Each row of a before or after table is a point. The points were changed in one or more steps. Then noise was added and the rows were shuffled. The steps act on columns, c1 being the first. What was done? A step turns or swaps two columns, mirrors them in a line or flattens them onto one, adds a multiple of one to another, or multiplies or shifts one. Angles are multiples of 10 degrees, from the lower column toward the higher: turns from -170 to 170, lines from 10 to 170 but not 90. Use the fewest steps. Two steps may share a column if one is a turn and the other turns, adds or multiplies; they go together, in the order done. Otherwise the lowest column goes first.

Before (11 x 3)
[[ 10   3  -4]
 [-15 -18  15]
 [  3  38   7]
 [-12 -19 -12]
 [ 18   1  25]
 [ 13  14  -4]
 [  6  11  -7]
 [  7   3 -54]
 [ 16 -11 -59]
 [ 13  12  20]
 [ 10  18 -19]]
After (11 x 3)
[[  9  33  -4]
 [ 12  35  24]
 [  9  11  -2]
 [ 14 -31 -57]
 [-15 -56  10]
 [ 11  53 -17]
 [ 15  42  -3]
 [ 18   3  30]
 [  7  10 -52]
 [  3 112   8]
 [-12 -57 -17]]
Steps: add 0.3 times c1 to c3; multiply c2 by 3

Before (13 x 4)
[[  16  -14   14  -25]
 [ -18   22   -4  -28]
 [ -31    7    0   -2]
 [ -30   20   -2   -5]
 [ -23   46    4   17]
 [  39   -5    3    6]
 [  -4   -4    5 -100]
 [   7   -2   -2  -12]
 [  66  -16   59  -17]
 [ -31  -22    3   -9]
 [  15   41   57  -30]
 [ -22   -9    0   17]
 [ -30  -26   24   11]]
After (13 x 4)
[[ -11   25   -2  -21]
 [  50   -3    2    6]
 [  19   -2   -2  -15]
 [   9   -6    3 -105]
 [ -15   49    0   19]
 [  23   49   59  -34]
 [  71  -19   57  -15]
 [ -22  -21   10  -12]
 [ -21  -24   26    7]
 [  26  -10   16  -28]
 [ -18   21   -1   -2]
 [ -18   -7    0   18]
 [ -22    6   -3    3]]
Steps: shift c1 by 10

Before (8 x 8)
[[ 33 -21 -28   8   4   2  46  27]
 [ 32 -26 -26 -18   8 -20 -24  17]
 [ 25  10 -32 -63  -7 -28  45  26]
 [ 40   9 -26   1  -3 -30 -24  -2]
 [-34  12 -18  10  -9 -16 -49  29]
 [ 22  -9  56 -53   6 -21 -31  11]
 [-20   4  -2   4  33 -31  33   6]
 [ 31  11 -20 -36  16 -11   8  43]]
After (8 x 8)
[[-48  18 -24 -25  -5 -12   8  43]
 [ 20   1 -61 -36  10 -21 -32  12]
 [-50  -3 -12 -42 -12 -31  45  28]
 [-53  -2 -20 -13  29 -19 -23  18]
 [-60   1 -33   2  -6 -31 -22  -3]
 [ 20  31  26   2   7 -32  35   4]
 [ 22  -6  56   9 -14 -15 -49  29]
 [-55  -3 -22   6  23   2  46  29]]
Steps: multiply c1 by 1.6; turn c1 and c3 by -130 degrees; turn c2 and c5 by -70 degrees; multiply c4 by 0.7

Before (13 x 9)
[[  3  32 -17  -3 -18   1  23 -59  50]
 [ 25  23  10  27  20  21  -6  19 -30]
 [-35  41  -3 -35   3 -10   1 -18  21]
 [  8  -8  14 -46 -39 -27  44  24  11]
 [-36 -29   1  36  13 -34  33  27  54]
 [ 16 -43  43  -4 -18 -54  -2  13  15]
 [ 15  26  -3  30  -7  26   2 -41  52]
 [-53 -31 -29 -11  -8  19   7 -44  -3]
 [-51   2  13 -35   2 -11  25 -24  -9]
 [ 26  22 -28  23  18 -15  -2  -5  48]
 [-43 -35  -9   4 -54   5   0 -11  12]
 [-26  28  11 -19 -32 -39  31 -27 -13]
 [-59 -46 -24   4 -15 -38  25  -6  56]]
After (13 x 9)
[[ 15  32 -27  -2 -19   1   1 -60 -33]
 [ 73 -47 -35   3 -15 -39  -3  -5 -23]
 [ 40  42  -3 -34   3 -10  -1 -19  -5]
 [-33  23   9  28  20  21   3  20  13]
 [ 49 -31 -23  -9  -7  18 -16 -44  15]
 [ -3  -8 -25 -45 -40 -27  40  25  -9]
 [ -9  23 -16  23  17 -15 -23  -6 -37]
 [ 46   2 -12 -33   2 -12  27 -24  18]
 [ 45 -36  -7   4 -55   6  -7 -12   3]
 [  3  28  -4  29  -5  28  -2 -42 -36]
 [ 51 -28 -24  36  13 -34  22  27 -28]
 [ 19  28 -16 -19 -33 -38  28 -27  14]
 [-11 -44  29  -4 -18 -56  31  11 -16]]
Steps: turn c1 and c9 by -160 degrees; multiply c9 by 0.7; turn c3 and c7 by 50 degrees
